Each row of a before or after table is a point. One or more steps were done to the points. Then noise was added and the rows were shuffled. The steps act on columns, c1 being the first. What was done? A step turns or swaps two columns, mirrors them in a line or flattens them onto one, adds a multiple of one to another, or multiplies or shifts one. Angles are multiples of 10 degrees, from the lower column toward the higher: turns from -170 to 170, lines from 10 to 170 but not 90. Use the fewest steps. Two steps may share a column if one is a turn and the other turns, adds or multiplies; they go together, in the order done. Otherwise the lowest column goes first.
In the rows, zero is written as 128.

Before, 10 rows:
181  138  101
171  156  152
170  167  152
141  121  133
145  146  130
117  120  114
129  122  156
142  81  133
121  75  98
119  58  137
After, 10 rows:
70  118  153
170  187  136
159  170  101
79  124  153
142  132  118
141  175  137
119  139  134
129  132  150
103  120  129
77  145  101
Steps: turn c1 and c2 by 150 degrees

Before (11 x 8):
126  123  152  117  112  112  141  116
82  128  154  105  93  123  119  102
94  150  143  178  147  138  149  157
94  141  107  93  86  142  128  148
145  167  130  124  104  89  140  106
153  107  133  93  82  123  51  199
149  116  122  114  51  145  82  204
113  151  119  98  138  171  133  129
105  134  158  99  131  140  134  203
75  136  126  134  147  102  141  127
125  100  122  154  110  99  152  130
After:
129  153  145  106  136  87  117  127
165  134  132  108  131  119  121  203
151  121  115  119  113  145  121  115
155  152  152  163  145  121  102  158
116  116  109  117  50  104  172  206
152  138  173  133  147  154  120  127
124  99  133  148  108  161  110  131
129  141  167  104  85  114  124  148
174  127  157  112  94  131  138  104
122  169  113  124  103  165  120  109
116  106  103  103  85  118  204  200
Steps: turn c1 and c3 by -120 degrees; multiply c4 by 0.7; turn c6 and c7 by -170 degrees

Before:
151  105  163  82  136  74  123  87  141  60  164
148  142  103  120  146  126  137  162  129  143  159
124  107  120  156  155  136  156  155  129  54  166
134  120  134  136  103  121  156  177  126  123  174
118  101  157  111  131  153  121  142  145  70  132
166  96  113  124  130  142  138  130  126  144  168
125  116  127  150  126  114  132  158  157  173  165
99  95  101  124  137  136  128  151  116  54  171
33  157  173  152  141  141  169  112  100  132  131
127  114  162  142  142  104  122  169  106  126  174
118  94  126  131  111  142  139  134  132  169  50
After, 11 rows:
164  109  122  150  136  155  98  164  148  55  123
166  115  128  164  116  114  123  153  117  174  130
158  139  105  125  124  137  119  171  123  141  102
177  115  161  123  117  114  131  178  149  125  118
137  103  156  122  126  155  134  143  105  66  136
145  155  172  131  149  149  88  122  168  135  226
160  100  163  104  155  84  131  104  89  62  95
175  94  103  113  124  141  130  157  138  55  145
157  96  108  121  127  144  117  129  122  142  81
54  95  126  129  112  127  116  122  124  173  147
170  124  133  135  79  106  100  159  133  123  114
Steps: turn c1 and c11 by -100 degrees; mirror c4 and c9 in the line at 20 degrees; add 0.7 times c5 to c6; turn c5 and c8 by 30 degrees; multiply c7 by -1
